Each row of a before or after table is a point. One or more steps were done to the points. Then noise was added and the rows were shuffled. The steps act on how far a point lies along the listed directions, d1 being the first. Name the steps. A step turns or swaps two directions, mirrors them in a line or flattens them onto one, adds a multiple of one to another, or multiplies one. Angles are multiples of 10 degrees, from the lower direction toward the higher: turns from -170 to 170, lines from 10 to 170 but not 90. Use the fewest steps. Two steps may share a direction if one is a turn and the other turns, adds or multiplies; they go together, in the order done. Otherwise the lowest direction goes first.

Directions:
(1): [-49  -4]
(2): [-4 49]
Before, 14 rows:
[[  4  46]
 [-54 -35]
 [ 25  13]
 [ 34  11]
 [-25 -25]
 [-17 -21]
 [ 27  74]
 [ 32 -18]
 [ 17 -20]
 [-47  87]
 [ -2 -28]
 [ 31 -29]
 [ 31  34]
 [ 33  12]]
After (14 x 2):
[[ 35  66]
 [ -2 -22]
 [-74 -23]
 [ 40  -5]
 [ 42  12]
 [ 30 -19]
 [ 36   9]
 [ 44  13]
 [ 37  32]
 [-61  56]
 [ 14  31]
 [ 23  -7]
 [-21  -9]
 [-37 -18]]
Steps: multiply d1 by 1.3; multiply d2 by 0.7

Directions:
(1): [ 55   8  25 -32]
(2): [-36 -24  44 -32]
(3): [-6 41 43 34]
(4): [-22  49 -19 -39]
Before:
[[  8  16  35   8]
 [ 33  38 -10   1]
 [ 18  52  45 -27]
 [  7  15   1  68]
 [ 33   2  11 -38]
 [-10   4  11 -22]
 [ 54 -11  20   8]
 [  4  -8  63  -1]
 [ 11 -40  36 -45]
 [-33  29  43  -2]
 [ 24 -26  36 -12]
 [ 35  48  -3 -33]
 [-25  27  -4 -26]]
After, 13 rows:
[[ 22  57 -49  27]
 [-59 -20  94 -12]
 [-18  34  33  12]
 [  7  76 -17   7]
 [-19  20  -9  57]
 [-21   0  29 -26]
 [ 16  -7 -88  37]
 [-49 -11  42  14]
 [-58 -15  12 -63]
 [-83 -23  36 -16]
 [-41   4  -8  -5]
 [-57  47   2 -27]
 [  0  14  13 -48]]
Steps: turn d1 and d3 by 120 degrees; turn d1 and d4 by -40 degrees; multiply d2 by 2

Directions:
(1): [-27   5  68 -39   6  -5 -42 -29]
(2): [-66   0 -12 -12  53  18  40   1]
Before, 8 rows:
[[ 38 -17  -1  28 -27 -17  -9  11]
 [ 13  -8   4 -10 -11  -4   0   9]
 [ 24  -6 -67  37  -2 -11  33  30]
 [ 26  -3 -73  61  -7   7  45  29]
 [-10 -18   1   0  -1   3  11   1]
 [ 95  -2 -11  40 -59 -28 -23  16]
 [  2   5 -68  21   4  25  64  24]
 [ 29  -9 -84  44 -10   1  53  37]]
After (8 x 8):
[[ 41  -5 -59  42 -17 -19  23  25]
 [ -6  -8  -6 -11   5   0  10  10]
 [ 50   0 -67  61 -23   0  27  25]
 [-35  -1 -61  30  48  15  78  26]
 [ 67   5 -44  22 -51   6  12  16]
 [ 55  -7 -77  46 -36  -8  29  37]
 [-18 -19 -23  21  23  -2  35  15]
 [  0 -13   7   0  -9   3   0   1]]
Steps: mirror d1 and d2 in the line at 10 degrees

Directions:
(1): [  4   6  -2 -18  -3  68  83 -12  22 -34  -3 -22]
(2): [ 47  10 -25 -12  30  16  15  55  11  78  15 -15]
(3): [ 25 -16  -1 -78 -28   6 -20 -18 -59  -4  32 -36]
(4): [ 14  44  -9 -43  11 -53  36 -57   8  26 -38  26]
Before (12 x 12):
[[ 27  -6 -11 -86 -10 -25 -21 -34 -38   2  10 -19]
 [ 23  32   6 -72 -13  35  30 -31 -28  -2  14 -11]
 [ 34   6 -21   7  40  10  45  44 -14  43   9 -22]
 [-36 -11  17  48   8 -23 -71  67 -18  31  26 -11]
 [ -2  21 -29  -6  12  40  76  16  33  27 -15 -13]
 [ 37  34 -17   5  31  26  40  19  34  59  -6  -6]
 [ 23   9 -15  32  11 -47 -40  48   7  75  11   5]
 [ 32  16  -5 -56  13 -50 -15   6 -25  59 -11  -6]
 [-18  13  17   7 -30  -1  22 -54  10 -66 -33  29]
 [ 43  23 -18 -55 -20 -89 -39  -7  -9  95   2   5]
 [ 32 -35  -3  48  34  68  14  72  36  11   3  -3]
 [-29  -9   5  40 -29  13 -17 -12  -5 -76  -4  22]]
After (12 x 12):
[[-28   4   5  62  28 -13  37  12   7 -21 -18  19]
 [ 42   1  -4 -71 -32  15 -12 -14 -46  -3  18 -16]
 [ 11  45  -1   6  17  27  26  18  20  29   0  22]
 [-28  15   8  49   8  10   7 -26  39 -23 -22  14]
 [ 23  11 -22   5  32  -9   4  22  37  47  -6   3]
 [ -9 -39  22  42   8  21  -4  -7  22 -53 -26  27]
 [ 39  -8 -11 -42 -31   7 -26  -3 -44 -14  34 -20]
 [-11  19  -9  42  -2 -48   2  15  53  49 -20  26]
 [-41   8  -9  20 -10   3  27  -5  13 -14 -22   7]
 [-25   8   8  61 -15 -33  -8  -3  22 -14 -13  13]
 [ -4  17   2  32  24 -34  16  23  30  23 -33  19]
 [-44   8  22  19  -4 -12 -26  23  -6  -4  11 -15]]
Steps: multiply d1 by 0.4; turn d2 and d3 by -110 degrees; multiply d2 by 0.7; multiply d4 by 0.4

Directions:
(1): [ 39 -51   6 -53   4 -31  11  26  64 -33 -15  50 -30  -3  55  29   2   6]
(2): [-35 -18  60  27  13  12 -55   6 -19 -46   7   5  25 -28  40  -8  33  74]
(3): [ 47  30  -2  31 -37  27 -38  27  18 -41  28  29 -32  74 -15 -49   7   4]
Before (11 x 18):
[[ 19  -3  11 -15  -7  -4 -17  14  25 -44   8  28 -12  19  33 -10  10  18]
 [ 22 -30  10 -24 -10   2 -16  24  45 -39   4  44 -26  26  39   2  12  15]
 [ 26   5 -27  -3 -19  -3  24  -3   0  12   6   1  -1  20 -15  -7 -11 -36]
 [ 17   9 -37 -20   0  -8  28 -12  -1  48  -4 -11 -13  12 -18   8  -6 -39]
 [ 32 -11 -12 -15 -13 -13  -2  11  32 -22 -18  29 -37   5  35   4   5  -7]
 [ 49 -26  14 -35   1 -15 -13  31  39 -55  -8  34 -20   2  47   9   8  25]
 [ 49  20 -27 -11 -18 -11   1  17  29 -23   9  27 -29  43   4 -15  -4 -13]
 [ 27 -26  15   4   1   3 -26   7   4 -31   6  25  -8  11  31 -28   5  13]
 [ -1   7 -21 -12   4 -17  23  -5  -4  31  -4 -12   3 -19 -18  12  -7 -30]
 [ 20  14 -34 -15 -12   2  40 -11  25  45  11 -21 -14  16 -44   5 -19 -58]
 [ 23  13 -33  -6 -22   3  20  -5  13  17   6  -2 -22  38 -31 -13 -17 -42]]
After, 11 rows:
[[ 94 -56  15 -67 -12 -26 -14  59  90 -94 -12  79 -50  23  83  12  13  30]
 [ 57 -28  13   2 -12   7 -43  23  29 -59  14  48 -28  42  41 -38  10  12]
 [-25  -5 -19 -27  24 -26  36 -17 -23  57 -17 -30  21 -56 -16  35 -10 -35]
 [ -4 -18 -28 -23   3 -14  46 -20 -13  36 -11 -23  19 -26  -8  23 -12 -32]
 [ 46 -19  11 -24 -21  -5 -24  35  52 -68  14  56 -35  43  51 -15  11  23]
 [-27 -13 -38 -41  34 -28  60 -37 -20  88 -27 -36  19 -51  -9  50  -7 -44]
 [ 35  -7 -23 -37  -1 -31  20  17  39 -15  -7  28 -23   7  28  13   0 -15]
 [-19  -6 -31 -26   9 -15  52 -31 -11  56 -13 -29   5 -21 -23  27 -28 -45]
 [-40 -10 -33 -44  28 -18  82 -46  -6  91 -17 -58  24 -64 -33  56 -30 -61]
 [ 53 -53  16 -47 -16 -13 -19  43  90 -70  -1  82 -51  37  73   7  14  16]
 [ 48 -42 -11 -46  -7 -31   7  20  62 -31 -32  46 -50  -8  68  23   6  -7]]
Steps: multiply d1 by 2; add 1.5 times d2 to d3

Directions:
(1): [  0  73  17  -2  38   0 -11  24 -72  -3 -37  -5  44  32  70 -28 -40  25
  29   7 -27  12 -18  36]
(2): [-18  44   0 -46 -27  15 -66 -12  -2 -54 -42  27 -14  -3 -43 -23  69  13
  50  47  -8  11  17 -22]
Before, 12 rows:
[[-11   9  -4  -3   8   4 -13  13  -8  -8  -9  -5   2   4  -7   0   9  10
   -6 -10  -2 -11  17   1]
 [ -9  -7 -23 -13 -22   8 -20   1  25 -21   0  13 -14 -17 -41   0  33   4
    9  12  10  -2   2 -15]
 [ -2  28   7  -5  23   9 -33   0 -27 -11 -23  16   9  10   9 -16  16   4
   27  21 -14   8  -4  -2]
 [-13 -37  -4 -13 -37  25 -14 -19  37 -14  18  23 -41 -17 -52   7  50 -15
   -6   8   5 -11  10 -37]
 [ -6  19   3  -5  13  13  -5  -4 -15 -17 -22  -1  -1   1   2  -3   3  17
   16  -1 -12   1   3   9]
 [  4 -93 -22  14 -38   7  31 -27  79  19  41 -11 -52 -31 -74  31  34 -29
  -35 -11  34  -6  10 -44]
 [ 14   4  -1   2  11  -4  24   4   6  10   9   5  16   0  30   6 -16  11
  -25 -18 -15   3  -3   8]
 [-13 -11 -12 -30 -37   5 -41 -12  43 -24  -8  15 -33 -17 -45   3  67 -10
   29  31   3   8  11 -29]
 [ -8  -1  -4  -5 -14  24 -14 -19  15  -8  -9  -3 -21 -11 -31  10  19 -14
   -5  21   2   8   6  -8]
 [  7 -48 -10  21   8  -6  47 -13  34  38  31 -11  -3 -17   8  25 -32 -33
  -39 -32   3  -8  -1   2]
 [ 15 -25  -9  15  18  -6  25   8  10   6  16 -10   0  -7   9  10 -18 -12
  -21  -7   7   1 -15   4]
 [ -1 -32  -7  13   1  -7  14   3  28  16  31 -12 -19  -5  -9  10 -14 -17
   -5 -16  17 -14   1  -6]]
After (12 x 24):
[[ -8  24 -20 -22 -13  16 -30   5  -4 -28 -18  12   0  -6 -21 -13  24  15
   22  20  -3   4  -2  -6]
 [ -7 -27 -11  -2 -13  -6  -8  -5  34  -3  23   0 -27 -11 -31   6  16 -17
    7  -3  19  -9   9 -16]
 [-10 -34 -19 -28 -51  20 -31 -35  58 -35  -9  14 -54 -24 -95   4  89 -10
   20  33  20   6  19 -55]
 [ -7  21   1 -11 -11  24 -25 -14  -6 -14 -21  -1  -9  -3 -18   2  17  -6
    8  29  -7  13   3  -2]
 [-20  15   4 -29 -30  32 -45 -11   3 -36 -14  28 -27  -2 -36 -12  61   1
   24  29  -5  -2   7 -27]
 [-10  10  -5   0   9  -1 -13  13 -10  -6  -8  -7   6   5   3  -1   2   8
  -10 -12  -6 -15  17   5]
 [-14  40  -4 -34 -14   9 -57  -1   0 -33 -36  14  -7   0  -3 -16  50   8
   51  42 -18  14   4  -6]
 [ -1 -50 -19  -2 -18   4  18 -25  57  16  23   3 -22 -29 -38  23  11 -37
  -25 -13   8  -8  13 -20]
 [  3  25   7  12  39   5 -13   7 -37   7 -10   7  17  16  33 -11 -13   1
   16   6 -17   9 -14  10]
 [ 10 -35 -13   5   4  -8  16   5  23  -2  16  -6 -12 -13 -13  12   5 -14
  -16   1  12   0  -8  -7]
 [ 15 -15  -8   2   3  -3  26  -2  22  12  17   6   4  -5  11  14  -5   4
  -34 -19  -6   0   3  -3]
 [ -4  16   4   3  17  11   6   1 -20  -3 -14  -8   4   1  15   0 -13  18
    8  -9  -7   2  -4  15]]
Steps: turn d1 and d2 by -50 degrees

Directions:
(1): [-35  46 -13 -47 -16  24  16   1 -35  63   0  16  -5 -71  21 -44   6 -53
 -38   0 -16  14   6 -12 -30  15 -41  45 -43  -3  46 -53  58  -5  10  32
 -40 -23 -12   5 -73  -2 -63  39  48  -5  16  24]
(2): [ 39  -2   2  11  26 -75 -39  42  43  53 -28  -6  -6  51 -11 -31  73 -19
  16  -5  -1   2 -24 -58 -27  17  18 -14  -1  27  78  10  16  59 -58  23
 -25  11 -23   2  13  -9  -2  69 -27  56 -14 -21]
(3): [-86 -36  11  20   6  -5 -73  26  12 -18  19  65  17 -76  28 -15   8  38
  -7 -11  -4  30 -11  76 -26 -21   9   9  57  36  20   7  14  77  16   8
  16  35 -45  11  -6 -29 -13 -15 -27  -8  24 -45]
(4): [ 30  -5  10 -45  -5  20  -8  -8  59  43 -34 -33  18  -6  10   4 -63  56
  38  -5 -83 -15  21  75   0  -1 -40  -3 -19   9  38  38  33   7   5  45
   5  -3  39  50   3  28  56  40 -37   1  52  43]
(5): [ 44  20  -4  49 -26 -19 -14  44  -4   0  38 -26 -18   1  47 -37  40  41
 -11  21  36  60  53  15  38 -68 -67  41 -37 -22 -43 -11 -13 -17 -12  71
 -41   7 -31 -37  -2 -12  22 -25 -53  24  26  22]
Before (12 x 48):
[[ 27  52  -8 -22 -16  20  30  -4   0  39   0 -19  -9 -22   8 -21  -8   1
   -6  -6 -17  -1  41  -3   0 -15 -48  18 -47 -17 -15 -12  19 -41  -3  37
  -26 -22  22   6 -28  10  -4   2  27   3  21  52]
 [ 13  -8   8  34  -5 -13  -6  24  16   5   6  -4 -15  13  23 -18  21  28
    2  -4  19  16  12  14  29 -32  -9   4   3   6 -25  26 -16  12 -15   6
   -3  24 -28  -3  18   0  17 -20 -25  23   7   2]
 [ -5 -17   6  -3  10   6 -33  -3  41  21 -29  -8  22 -20  11   0 -34  41
   24 -15 -42  -2  -8  31 -28  -2 -20 -20  27  18   8  28   5  25 -18  23
   10 -15  13  51  -2  -1  31  12 -20   4  33   7]
 [ 21  17  -2  12  14 -41  -2  11 -14  30  -3  10 -14  52 -40 -13  60 -58
   10  -8  50 -23 -32 -95 -34  32  55 -38   3  10  35 -13  -4   1 -37 -25
  -13   4 -16 -16  -4   7 -37  42  14  33 -20 -24]
 [-31  12  -5 -74   6  37  34 -46 -15  22 -16  10   6 -10 -31  13 -51 -35
   -3   0 -51 -39 -22 -23 -25  41  11   4  -9  11  38 -10  33 -23   9 -33
   13 -20  32  26 -24   7 -20  27  68  -7  -6  26]
 [ -3   2   1  26  20 -23 -10  -6   2 -12  20   8  -9  18 -15  -8  25 -21
  -11 -15  13 -10 -18 -40   0   2  19 -13  24   8   2  19  -7   6 -11 -39
    3 -12 -31 -25  19 -17 -14  -6   0  -1 -22 -19]
 [  1  37 -11 -12 -35  -4  19  -3 -18  49  17   2 -16 -35  31 -37  29 -30
  -17  13   2  33  24 -18   0   4 -41  43 -48 -17   5 -47  19 -18  -5  26
  -34 -29 -33 -19 -27   0 -18  34  34   4  19  14]
 [-40   1  -8  12  -9 -10 -26  24 -14  39   6  26   1 -46   1 -57  31 -18
  -20  13   8  15 -13 -15 -10  -8 -17  17   4  -4  40 -33  20  48 -17  17
  -20   1 -33 -12 -32 -25 -37  28  11  16   6 -26]
 [ 73  13  -7  39   3 -37  25  30  12  17  10 -44 -28  73  -3  -4  50  -5
    1  15  41   3  16 -68  31 -12  14 -13 -13 -38 -16   2 -27 -43 -29  11
  -19  -4  -3 -43  45 -11  33  13 -18  31 -30  23]
 [ 33  14 -14 -30  -6  20  27 -18   6  13 -20 -25  18   9   3  -2 -31 -12
   -4  14 -28 -15  20   7   5  18 -15  -1 -26  -6  -1   1  10 -34  17  -8
   -1 -15  49  10 -25  12  11  21  19  -7   8  45]
 [-29  -2  -9 -21 -19  14  32 -14 -32  25   7   2  -1 -25  20 -11 -23  -9
   -5  -1 -15  10  16  41  11   4 -33  16 -35 -20 -17  -9  10 -26  13  22
  -12 -29  13   3 -29  14  -8 -20  32 -20  32  30]
 [ 23  14  16 -62  -6  26  21 -25  54  32 -57 -36   1  15 -15  14 -67  14
   21   7 -78 -38   7  19   4  16  -4  -3 -27  -2  18  19  24 -23   5  17
    6 -33  56  38   8  32  31  30  29 -12  19  48]]
After:
[[-30   1   3  15   8  17   1 -25 -10 -29  29  15  -3 -18  -9   4 -18  -6
  -17 -13   3 -11  -5   2  11  -5   7  -6  23   1 -25  18  -7 -14  19 -44
   17 -15 -19 -20  10 -12 -11 -34  10 -28  -8  -7]
 [ 61  11  19 -25  -9  -7  -2   6  72  31 -45 -51  -4  42  -1  -1 -33  46
   30  13 -60 -13  27  22  23 -18 -24   4 -33  -4   5  32   7 -12 -16  49
   -7 -21  38  21  30  24  60  26 -17  12  26  48]
 [ -5  -8   5  -8   6   3 -36   2  37  36 -29  -7  20 -29  14 -12 -25  30
   18 -16 -43   4  -6  25 -33  -2 -29 -11  19  18  19  19  15  28 -22  33
   -1 -19   7  51 -12  -2  21  22 -17   7  36   9]
 [-25 -18   7  12  13 -17 -10  11  14  12 -13  22  -8   6   0 -12  22  -8
    0 -14  10 -10 -25  -4  -4   7  34 -13  28  25  14  21  -4  38 -16 -30
   11  25 -27  12  10   0 -12   3   9  16 -12 -22]
 [ 35  26  -6 -32 -24  37  38 -20  -8  11  16 -37  -8  11  10  -5 -47  29
    1  24 -32   6  40  11  31 -30 -61  34 -50 -22 -28  -2   8 -66   8  32
  -15 -19  29  -1 -10  10  33 -11   7   7  28  65]
 [-45  10 -12 -24 -13  31  23 -18 -34  33  -5  15   3 -47 -23 -30 -15 -44
  -21  12  -7 -20 -19 -24  -6  20  -8   8  -6 -19  25 -39  20   4   5 -15
   -7 -22   1   0 -41  -5 -43  22  53 -12  -4  -5]
 [  6 -26   1  18  24 -13  18  -6  13 -22  -3   0  -6  57 -38  42   5 -12
   11  -3  22 -40 -30 -47   8  29  82 -52  50 -15 -11  22 -35 -20  -5 -62
   37   5  17 -17  64 -11  24  -3  14  -5 -50 -16]
 [-24   5   1 -19  -9  58  40 -52 -42 -36  15  15   4  -2 -36  42 -57 -18
    8  -9  23 -45  -9  -2  -6  23  43 -38  17 -16 -48  -2 -21 -61  36 -61
   36  -5  31   2  -5  28 -11 -33  39 -40   3   4]
 [ 66   9 -12  -2  -1 -12   8   5  23  10 -17 -39  13  44   6  -9  -2   5
   10  17 -13  -2  26  -5  17   2 -16  -7 -27  -4  -4  15  -6 -21  -4   8
  -10  -5  38  -3  -4   7  32  23 -14  17   6  38]
 [ 23  30 -12 -22 -15 -15  43 -25 -13  46  -7 -11 -18  16  -7 -12  27 -57
   -2   7   2  -5  -4 -68  -4  41   3  10 -40 -17  14 -34   4 -28 -18 -19
  -17 -38  -9 -15  -4   9 -16  47  56   6 -13   6]
 [ 59  41  -4  -8   6 -26  23   7  21  47 -19 -27 -14  41 -18 -15  32 -16
   10 -12  -3 -20  14 -60  -7   7  -9 -12 -34  -6  10   4   3 -19 -38  15
  -22 -16  21   3   0   9   2  27  19  31 -10  29]
 [ 21   2 -10   4  -6 -39  21  17 -11  46   0 -18 -13  32  14 -31  35 -20
    5   3   7  19  11 -14  12   3 -29   8 -47 -17   6  -3   4  -9 -28  39
  -36 -24  -4 -14 -13   9   0  10   8  23  16  23]]
Steps: turn d1 and d3 by -40 degrees; turn d2 and d5 by -110 degrees; turn d2 and d4 by -30 degrees
